Every row gives one point. Each copy is the shape, with its points in the same order, turned, moved and blurred by noise. Is it also mirrored, or only turned?
(in the rows, 128 means zero)

Shape (5 x 2):
[[151 145]
 [ 93 153]
 [151  69]
 [ 90 112]
 [143 150]]
Copy 1 (5 x 2):
[[ 97 156]
 [156 151]
 [ 70  84]
 [145 107]
 [103 164]]
Copy 1 is: mirrored
Copy 2 (5 x 2):
[[146 104]
 [ 88 101]
 [152 179]
 [ 88 141]
 [136  99]]
Copy 2 is: mirrored
Copy 3 (5 x 2):
[[128 141]
 [167 103]
 [ 65  98]
 [137  76]
 [139 139]]
Copy 3 is: mirrored
Copy 4 (5 x 2):
[[170 153]
 [169  91]
 [ 90 156]
 [129  93]
 [174 142]]
Copy 4 is: mirrored

Shape (6 x 3):
[[ 94 157 160]
 [162 107 171]
 [113 134 109]
 [ 96 123 147]
 [130  67 144]
 [126 117  65]]
Copy 1 (6 x 3):
[[ 98 175  96]
 [153 149 146]
 [105 114  91]
 [123 150  84]
 [172 122 101]
 [105  64  92]]
Copy 1 is: mirrored
Copy 2 (6 x 3):
[[ 73 145 139]
 [157 151 156]
 [103  97 122]
 [ 94 121 158]
 [153 102 183]
 [122  55 107]]
Copy 2 is: only turned

Shape (9 x 4):
[[157 146 129 103]
 [165 121 158 195]
 [160 147 132 135]
 [ 67 135 167  87]
 [170 125 109 108]
 [148 124 164  87]
 [145 137 153  91]
 [125 141  96 191]
 [136 107  96 132]]
Copy 1 (9 x 4):
[[138  91 160 112]
 [227 116 118 127]
 [166  89 148 125]
 [ 99 163 156 171]
 [142  89 145  85]
 [136 134 182 111]
 [137 121 178 118]
 [178  86  77 147]
 [137 104 102 100]]
Copy 1 is: mirrored
Copy 2 (9 x 4):
[[110 162 135 105]
 [181 164 191 149]
 [129 162 145 133]
 [125  69 136  74]
 [126 185 128 102]
 [105 144 161  77]
 [107 147 148  95]
 [194 152 124 158]
 [165 174 114 104]]
Copy 2 is: only turned
Copy 3 (9 x 4):
[[139 129 133  87]
 [149 198  90 148]
 [144 149 131 108]
 [ 40 128 161 103]
 [154 112 114  94]
 [106 137 122  70]
 [113 136 130  77]
 [145 146 129 184]
 [132 102 104 136]]
Copy 3 is: mirrored

Shape (10 x 6):
[[170 136 114 198 123 126]
 [140 151 116 105 123 168]
 [116 111  94 130 119 152]
 [ 94 123 106 119 141 152]
 [107 126 127  98 128  66]
 [157 176 117 189 151 111]
 [100 106  75  80  86  57]
 [104 132  81  71 157  51]
 [138 119 134 115 142 137]
 [143  93  79 125 131 146]]
Copy 1 (10 x 6):
[[120 166 170 155 193 124]
 [112 184 143 129 100 106]
 [144 161 133 167 110 123]
 [132 153 155 150  84 145]
 [112 111  80 135 121 149]
 [ 82 167 168 141 180 145]
 [129 128  36 181 113 144]
 [108 137  55 122 101 196]
 [135 153 135 115 119 120]
 [173 178 129 148 118 137]]
Copy 1 is: only turned
Copy 2 (10 x 6):
[[197 122 122 119 104 105]
 [109 129 140 111  92 157]
 [131  97 173 135 109 143]
 [117 103 179 123 132 148]
 [ 89  80 112 147 159 120]
 [195 130 103 109 151 145]
 [ 87  23 119 179 130 137]
 [ 91  75 111 183 184 168]
 [117 134 149 142 126 127]
 [140 107 173 166 100 139]]
Copy 2 is: mirrored

Shape (11 x 8):
[[ 84  78 139 140 128 157 141 102]
 [ 66  55  77 103 159 135  98  76]
 [ 51 149 114 111 138 151 139  82]
 [128 148 141 101  85 122 129 158]
 [ 90 104 114 129 124  90 147 105]
 [182 147 187 130  97 111 104 112]
 [108 106  97 126 147 167 173  94]
 [ 75 147 147 121 157 114 150  94]
 [158 128 130 171 102 110 127 147]
 [142  82 102  73 107 167 191 173]
 [ 95 133 160 112 172 125  71 113]]
Copy 1 (11 x 8):
[[ 93  84  91 103 128 104 140 110]
 [126  52  77 125  91  78 124 182]
 [ 91 118  81 166  94 124 107 122]
 [120 153 177 138 124  96 151  95]
 [116 111 111 125  96 126 176 140]
 [177 123 175 130 173 141 149  80]
 [ 95 110 104  88  92 126 103 127]
 [ 91 120 105 159 125 158 138 133]
 [152 162 140  85 149 112 171 103]
 [ 64 116 199  66  88  79 127 121]
 [129 106 118 175 177 116 124 156]]
Copy 1 is: mirrored
Copy 2 (11 x 8):
[[ 83  79 114 103 132 131 112 123]
 [115  92 141  98 177 168  63  87]
 [ 84  78 146 174 139 117 102  76]
 [114 154 157 149 115  76 148 147]
 [142 111 104 141 158 102  97 107]
 [172 108 169 120  91  66 174 157]
 [113 105  98 134  94 140 105  94]
 [112  78 124 154 147  95 145  83]
 [158 127 122 142 115 107 150 177]
 [ 84 202 103  95  86 119 116 111]
 [132  83 188 117 159 138 155 105]]
Copy 2 is: only turned
Copy 3 (11 x 8):
[[112 144 155 127  96  85  83  78]
 [156 132 152 150 130 119 101   9]
 [ 92 173 168 174 102 124 138  71]
 [ 84 105 105 127 112 130 142 144]
 [134 149 126 169 136 111  97 103]
 [127 109 130  92 127  76 167 176]
 [107 136 198 142 117 131  81  91]
 [ 99 191 150 152 133 113 135 103]
 [147 120 121 119  98 120 111 171]
 [ 57  67 142 114 137 152  52 113]
 [129 176 122  91 124 114 169  76]]
Copy 3 is: only turned
Copy 4 (11 x 8):
[[136 123 155 113 137 173  92 102]
 [156 168  89  61 147 143  93  72]
 [148 141 107 151  93 163 127  79]
 [ 86 163 157 152 109 120 143 156]
 [113 110 123 113 113 114 111 110]
 [108 119 140 134 134 155 165 220]
 [170 127 163 120 137 138 131  80]
 [123 103 102 159 120 164 139 101]
 [128 120 162 144 128 101 111 185]
 [ 89 166 228 119 148 104 145  90]
 [123 161  72 143 166 171 137 140]]
Copy 4 is: mirrored

Shape (15 x 9):
[[161 150 146 117 123 140 187 187 170]
 [178 140  99 166  98  99  93 161 114]
 [157 122  98 128 134 172 179 146 128]
 [159 107 140  96 163  97  94 128 100]
 [ 74  86 151 124 132 113 166 147 151]
 [ 84 152 165 119 100  88 157 123 137]
 [ 96 197 154 158  99 157 121  84 140]
 [128 102 107 149 152 128 135 168  91]
 [ 96 167 131 133 192 104 100  97  91]
 [131 130  87 161  96 155 186  85 128]
 [ 81  93 112  65  96 168 171 185 134]
 [128 142  72  93 115 152 120 132 159]
 [152 145 147  92  85 175 121 115 113]
 [153 132 137  96 192  95 171  89 120]
 [112 131 154 111 175 149 123 178 151]]
Copy 1 (15 x 9):
[[185  64  97 127 142 105 128 114  96]
 [ 95 157  76 108 166 128 117 132  75]
 [173 108 128 139 147 166 162 141 102]
 [134 179 107  90 149  95 160 152 150]
 [149  90 154 118 140 120  90 165 173]
 [154 127 135 121  94  91  60 147 134]
 [121 141 143 147  55 136  88  83 117]
 [110 122 129 120 156 134 153 183 117]
 [104 176 113 142  66 107 145 169 165]
 [167 140 143 168 126 193 105 129 102]
 [180  66 166  52 130 156 116 175 122]
 [159 124  92  79 111 185 127 124 128]
 [166 155 157  83 111 135 132  95  97]
 [191 166 102 151 125 105 157 164 168]
 [127  78 119  96 117 102 161 135 159]]
Copy 1 is: mirrored
Copy 2 (15 x 9):
[[176 149  98  94 177 100 131 130 163]
 [183  80 122 156 108 154  93 123 192]
 [200 138 101 103 148 154 130  92 118]
 [121 128 160 107  75 156 137 116 165]
 [138 101 145 124 140  88 172 134  99]
 [122  85 105 110 110  73 121 159 115]
 [144 138  59 142  69  85  76 147  97]
 [193 112 161 125 119 153 133 120 129]
 [125 130 178 113  60 125  63 127 101]
 [190  89  61 117 113 131 108  78  85]
 [155 121 105 110 183 162 183 165  83]
 [120 129  89 145 155 169 104 110 117]
 [149 144  54 111  83 173 129 151 129]
 [129 130 145  47  90 119 116  76 130]
 [142 174 157 129 144 118 139 146 131]]
Copy 2 is: only turned
